Rows are points. To make a cloud, some directions were put in groups of two or more. Within a group, all points are equally far from the middle, so they leave a hole (a ring in 2 directions, a hollow ball in 3). The other directions are filled evenly. Then the cloud was stretched, turned, moved and blurred a little. How many holes are there, and how many directions does each take, smallest first?

Cloud (14 x 2)
[[ 21  61]
 [-63 -42]
 [-39  64]
 [ 41 -12]
 [ 25  27]
 [-15  53]
 [-77   7]
 [-50 -12]
 [  3  66]
 [-24  55]
 [ 27 -11]
 [ 49  29]
 [ 22 -47]
 [ 19  62]]
Holes: 0

Cloud (21 x 3)
[[-10 -41  67]
 [  9 -73  -3]
 [-26  45  23]
 [ 82  -2  44]
 [ 28  24 -38]
 [ 28 -52 -25]
 [-28   3  36]
 [-41  66 -18]
 [ 21  55  47]
 [-20 -15 -69]
 [-50 -64  55]
 [-25   5  13]
 [-40 -49 -18]
 [-69  17 -55]
 [-25  75  13]
 [-35  41 -51]
 [ 17  -2 -12]
 [-19 -40  50]
 [ 41   5  45]
 [ 47 -40  64]
 [ 28  70 -61]]
Holes: 0

Cloud (27 x 4)
[[-22 -58  28  67]
 [-41  10  26  55]
 [-17 -88 -31  32]
 [-26  26 -17  61]
 [ 27   6 -61  39]
 [ 44 -50 -27 -45]
 [-42   6 -55  34]
 [ 20 -69  39 -37]
 [-26  16 -54  43]
 [ 41 -46 -59  -7]
 [ 41 -53 -53  24]
 [ -8 -57  56  46]
 [ 28 -77 -27 -34]
 [ 35 -56  57  24]
 [ 12  37  20 -29]
 [ 31 -62  55 -17]
 [-43   0  31  54]
 [ 20 -85 -43   0]
 [ -8 -64  29  64]
 [ 41 -42 -61  12]
 [-16  27   1 -46]
 [ 61  -6  21  43]
 [-10 -83 -21  49]
 [-43  -2  36  52]
 [  9  39   6  50]
 [-13 -92 -33   6]
 [-37  18  39  38]]
Holes: 2 (2, 2)

Cloud (53 x 6)
[[-42   6  23  22 -46  39]
 [  8  32 -83 -56  16  29]
 [ 44 -52 -48  41  44  36]
 [-21  71   5 -24  -8 -24]
 [-40  61 -30 -34 -39 -12]
 [ 44  44 -42  54  34 -30]
 [ 37 -50 -39  12 -64 -15]
 [ 14 -32  20 -59 -25 -19]
 [-30 -85 -22 -19  13  41]
 [ 54  25 -12  16 -53   9]
 [-43 -41  26   2  -8  53]
 [-64  -2   0 -40  27  41]
 [-32  28  26 -33 -16  42]
 [-34   7 -75 -73  14   4]
 [-19 -43 -93  21 -47  36]
 [ 21   8 -65  25  18  78]
 [-43   3  16  37  -2 -60]
 [ 52  12   3  47  24 -43]
 [ 13 -64 -79  28 -34  36]
 [-62 -37 -42 -52 -22  38]
 [ 14  33 -87   9 -32 -44]
 [-49  40 -44 -28 -59   1]
 [-50 -46  15  20  34  40]
 [-42   2  22  32 -32 -49]
 [-54   6 -73  55   9  37]
 [ 23  22   5  52  66 -14]
 [-39  60 -35 -55  -8   6]
 [-25  12 -95  42  49  10]
 [ 26 -33 -78 -39  53 -11]
 [-24 -74  13  49   3  22]
 [-16  69 -41   1 -48 -15]
 [ 58   3 -35 -14 -48  37]
 [-16  56 -65 -56   8  11]
 [-49  11 -73 -14  14  65]
 [ -9 -39 -82 -54   2  43]
 [ 49 -27 -13 -60   6 -22]
 [ 45 -33 -18 -55  35 -19]
 [-46  49 -40 -17 -52 -26]
 [-50 -27  16  65 -18   0]
 [ 11  49  24  -4 -41   6]
 [-19  -9  23  70  23 -28]
 [ 62  23 -45 -20  56  -1]
 [ -6 -79 -48  41 -40 -18]
 [ 44 -35 -37   2 -16 -66]
 [-47   4 -47 -23 -21 -68]
 [ 41   2 -82 -21  38 -39]
 [-55   2  18 -34 -52   6]
 [  7  49 -80   3 -25 -43]
 [-29 -45 -52  14 -50 -56]
 [-35  41 -54  -5  62  36]
 [ 20 -34 -39 -59  -1 -50]
 [ 12  43   2  38  66 -18]
 [ 29 -52  -2 -51  23  31]]
Holes: 2 (3, 3)

Cloud (93 x 9)
[[-44   8 -22  22 -41  72 -33  47   3]
 [ 14 -33 -62  80  57  15 -70  43  19]
 [ 30 -10  -1 -40 -25 -24 -25 -24  57]
 [-34   3  -9  25 -33  71 -81 -14  -8]
 [ 11 -21 -12 -20  59 -17  57  34  -6]
 [ 10 -66 -63 -16  -5 -18 -21 -40   4]
 [  5 -20   9  11   5  -8   2 -62  73]
 [-53 -34 -36 -24  29  64 -37   8 -21]
 [-20   6 -37 -58 -33  17 -74  -2 -32]
 [ 14 -39  -8  15  35  65  14 -29  28]
 [-66  36  -2 -24  42 -30  35  -4  -2]
 [-25  38 -27  -5 -41  55  25 -31 -24]
 [-41 -58 -37  38 -33  46   9  -8  -3]
 [ 21 -13  40 -32  14 -21  11  35  17]
 [  8 -46 -11  53 -12  69  -9 -43  26]
 [ 59  42 -13  53  22 -31 -49  25  60]
 [ 66   9  -2 -34  48  54 -32 -32 -33]
 [-55  10 -42 -54   6  -8 -50 -41  12]
 [ 57  37 -57  34  46 -11  47   3 -79]
 [-12 -40  10   0 -47 -21  38 -14   8]
 [-51 -71 -65   7   6  -7 -21 -33  -6]
 [-30  29 -44 -53 -43 -16  -2 -43  62]
 [-22  31 -72 -30 -33   3  45  19 -51]
 [ 22 -19  10  -6  43 -27 -54   0  66]
 [ -4 -37 -39 -19  -8 -60  -8  26  70]
 [ 18 -17 -31 -29  18 -48 -31  -5  87]
 [-53  -9   0 -14 -38  30 -86 -19  37]
 [ 31 -21 -27 -25 -51 -36  25 -34 -36]
 [-33  -9 -42  58  79  11   9  41  18]
 [ 61  34 -26  35  68  52   6  18  11]
 [-43  14 -56 -28 -11  71   3 -28  17]
 [ 29 -29 -92   3  -2  22  27  27 -10]
 [-30  54 -55   1  74  11  22  36 -55]
 [-29  -3  62  14 -23 -25   5 -33 -23]
 [ 29  16 -33 -52   2 -20 -40  24  76]
 [ 42 -15  39 -10   2  16 -34  38  20]
 [-14  81  15 -24  38  19  46  20 -37]
 [ 40  51 -60   9  40 -16 -44 -32 -79]
 [-34  28 -51 -37 -33  26 -31  65  38]
 [-55  15 -30 -54 -24 -65 -23  14 -39]
 [ 29  79   5   5 -54 -13  18  21  -1]
 [-23  43 -10 -69  -8 -10  32 -46 -19]
 [-25  43  46 -31 -46  -5 -31  36 -47]
 [-10  12 -73 -33 -40  28  32 -32  19]
 [ 20 -46 -62 -10 -35  26  -1 -50  25]
 [ 41 -20  53  -4 -32  -8 -33  35 -30]
 [-58   9 -33 -64 -11 -27 -26 -37 -12]
 [-34 -37 -15 -30  13 -64 -53  17 -58]
 [ -6   1 -89 -36 -14  51 -33  -1 -35]
 [ 13  12 -33 -35 -39  20  -7 -68  30]
 [-26  77  12  21  17 -61   0 -19 -66]
 [ 59 -22 -18  10 -19  65   2  29 -40]
 [-34 -20 -24  39 -37  13 -40  77 -15]
 [-34  56  -2  72  29  24 -31  56  26]
 [  6 -14  -4  23  87  -2  48  -9 -32]
 [ 11   2 -82 -55  -8 -15 -30 -36 -40]
 [-17 -23  16  -7  44 -27  37 -33  17]
 [ 24  88  33 -32  -4 -24  -3   1  -1]
 [ 39   3 -52 -34  61  46  -5 -31  -5]
 [ 53   1 -18  34  22  69 -14 -46  21]
 [-46  64   2  33  -8  -8 -20 -59  36]
 [ 16  10  72  31   3   2  -6  51 -50]
 [-47  11 -60  45  69  16  -5   4 -48]
 [ -1 -46 -67  48  -2 -40   5 -30 -14]
 [ 25   4 -11  90 -12   2  16  44  25]
 [ 17 -47  14 -20  17   9 -64 -16  37]
 [ -5  62  -2  -8  36  37   5 -60 -49]
 [-39 -15 -43  23  24 -36 -33  83   1]
 [ 58 -10  10  59  25  67 -26  19 -16]
 [-28  55  -8  17 -38 -59 -13 -16 -78]
 [ 53 -12 -28 -62  56   0 -37 -32 -38]
 [ -5  57 -77  -9  45 -30  39 -15 -62]
 [ 61  46   8  42  -9 -52 -17   9   7]
 [ 21  34 -78 -29  52  -5  51  33  -9]
 [ 35  19 -25 -20 -72 -13 -45 -28  10]
 [-37  26 -90 -27  36  32  15 -22  30]
 [-49 -26  -6  18  38  70   2 -12  21]
 [ 27  59 -48  -9  37 -75  21  -9  11]
 [-40 -63 -22  13   1  64  -7 -29  20]
 [-59 -27 -46 -33   7 -30 -50 -23 -49]
 [-50  48 -39  18   9 -77  -4  -5 -42]
 [  2   9  43  28  59 -13  53   3 -34]
 [-29 -23  -5   9  66   0 -86   4  29]
 [-24  29 -31 -15  -5  80 -10 -41   4]
 [ 44  21   6  78  10 -15 -22  50  41]
 [-12  44 -95  20  17  10 -47  73  -3]
 [ 46 -10 -38 -14 -49 -50 -33 -11 -26]
 [ 55  19   6 -43  45 -30 -39  -1  19]
 [ 20 -39 -31 -30  -7 -78   6 -11 -44]
 [ 27   1 -64 -26 -46  -1   0 -45 -52]
 [  7  37 -52 -28  60  63 -42  -5  12]
 [ 29  37 -50 -31 -49 -69  -8  27 -32]
 [-55 -17 -48  10  50  -3   7  66   6]]
Holes: 3 (2, 3, 3)

Cloud (88 x 9)
[[  4  42 -36 -25  37 -21   6  19   4]
 [  1 -31   3  -3  41  48  28 -17 -63]
 [ 44  50 -24 -26 -43  30 -10 -43 -21]
 [  4  52  -9  11  10 -65 -46  27 -25]
 [-26  -8 -17  33 -21 -60 -45 -22 -13]
 [-17 -11  -7   7 -18  68  24 -88 -30]
 [  3 -23 -56 -13 -20  94 -13 -13 -28]
 [ 35 -20  46  -6 -48  16  22   0   0]
 [ 62  20 -20  60 -23 -38 -10 -14 -36]
 [ 78 -36 -34 -62 -33  -9 -17  -8  14]
 [-49  40 -47 -22 -24   8  19  55 -11]
 [ 40  35 -22 -56 -46   4  32   4  31]
 [ 44 -17 -48 -70  -6 -31  -3 -14  12]
 [ 10  25 -54  -3 -51 -31 -11  61  -5]
 [-17 -25  24   7  11 -61  75  23   5]
 [  6 -51 -69  12   2 -44  17  61 -17]
 [ 25  77  -1 -42 -15   0   3 -29 -36]
 [ 27  71  -9  -8   5  18   1  11  -8]
 [  4  34  -3 -20 -15  10  56  77 -36]
 [  8 -36 -91  -5 -22   7   8 -37 -30]
 [ 14 -49  21   2 -38 -26   0 -43  -3]
 [ 35  31 -40 -25 -53  -8 -20 -31 -35]
 [ 24 -21 -51   2  14  60 -37  42 -57]
 [ 22  25 -38   8  68 -22 -11  16 -58]
 [ 31 -13 -47  24 -17  47   2  35 -56]
 [-12  24 -55  23 -34  69  40  19   2]
 [ 59  30  -1 -12 -37 -29  -7 -56 -31]
 [-10 -23  31 -13   8 -51 -22 -17 -13]
 [-16 -37 -62 -30 -69   4 -58 -14  -2]
 [-27  11 -40 -22  -2  33 -63  22 -57]
 [  7 -43  14  68   0   3 -27 -38 -34]
 [ 24 -23 -72 -13 -23  78   8 -25 -33]
 [ 30   1 -73  19  22  -1  15 -24   5]
 [ 63 -18 -27  -9 -58  13 -49 -53  25]
 [-13 -27  -9  -1 -49  24  20 -95 -54]
 [-43 -17 -68   3  10  35 -31 -14   4]
 [  4  26 -46  76  26 -33  -1 -10 -26]
 [ 19   1 -41  44 -15 -40  38 -10  41]
 [ 20 -12 -71  49 -36  29 -28 -16 -10]
 [ -2 -15 -34  -7 -66 -12  -2 -38  47]
 [ 27   2 -68 -48  42   1 -33  25   3]
 [  7  -3  -9  -3 -15  61  -4 -19 -93]
 [ 56   4  37 -29 -33  31  39 -32  11]
 [ 33  24 -44  -7 -15  41 -28  32 -62]
 [  8   3  35 -70  39  -6  14  -9 -49]
 [ -7 -13 -37  18  44  25  36  30 -53]
 [-28  -1  13  23  -4 -19 -63  53  26]
 [ 64 -16  19 -52  -6  63  -6  -1  11]
 [ 17 -41 -31 -31  53  12  36   5   8]
 [-14 -13 -41  11 -33  -9  -1 -90 -56]
 [ 79  -7 -42 -39 -42  -1  -7 -17   5]
 [ 16 -44 -48   3 -11  28  81  -1 -21]
 [-48  60 -32 -23 -10  12  16  17 -32]
 [-13  64 -14  33 -17  -8 -33  47 -80]
 [ 54 -33   8 -62 -26 -15  26 -38  -5]
 [ 10 -14 -63 -15  44 -22  23  32   1]
 [-51 -31 -75   4   6  -1 -17  17 -18]
 [ 53  15 -38 -53 -28  31   3  50   7]
 [ 34  63  23 -15 -38  16  28 -46  -3]
 [-52 -26 -28 -18 -30   7  -2  89  -8]
 [ 27 -45  -5  13  48 -29  19  -3 -10]
 [ 40  38 -14 -27  50   5 -30  -3 -15]
 [ -3  44 -43 -38 -12 -28  11  29  14]
 [ 10  13 -54  16   6 -73 -29 -17 -42]
 [-47  -4  24  42  23  29  31 -29 -38]
 [ 71  -3  12 -61 -33  21  19 -20   7]
 [-29  54   0  23 -32 -23 -51  28 -42]
 [ 23 -42  17  39 -10  35  68  32  14]
 [ -8  -6 -36 -45  48  10  34  32 -23]
 [ 27 -34  -4 -36  -4 -49  23  20 -17]
 [ 47 -31  -4  28  51 -40  16 -20 -43]
 [ 35 -40  48  38 -35 -30  -1  11 -55]
 [ 27  -7 -61  28 -62 -34 -30  15  27]
 [ 13 -40 -34 -13   7 -43  58  36  15]
 [ -9  16  25 -27  -9 -25  57  60 -58]
 [ 16  19 -31  -4  50 -47  -4   3  -6]
 [ 48 -71 -21  -6  19 -42 -19   0  -8]
 [  5  40  77  23  -4 -24  -9  30 -33]
 [ -6 -59   4  16 -12  -6  -1 -68 -20]
 [-19 -20 -15 -13  11  -3  14 -59  52]
 [-15 -41 -82 -47  28  27 -48  25 -32]
 [-20   6 -61 -26  24 -26   0  38 -42]
 [  8  44 -39  41 -36  35  38   1 -20]
 [ 17   2 -25  15  43 -12   9  18  49]
 [-49   3  -1 -11   4 -11  -3  52 -77]
 [-38 -52   7  54 -19 -16  50 -11 -23]
 [-33  63 -31  -9 -33 -27  26  41 -15]
 [ 51 -37 -41  -5 -27  10  38   6 -42]]
Holes: 2 (3, 3)
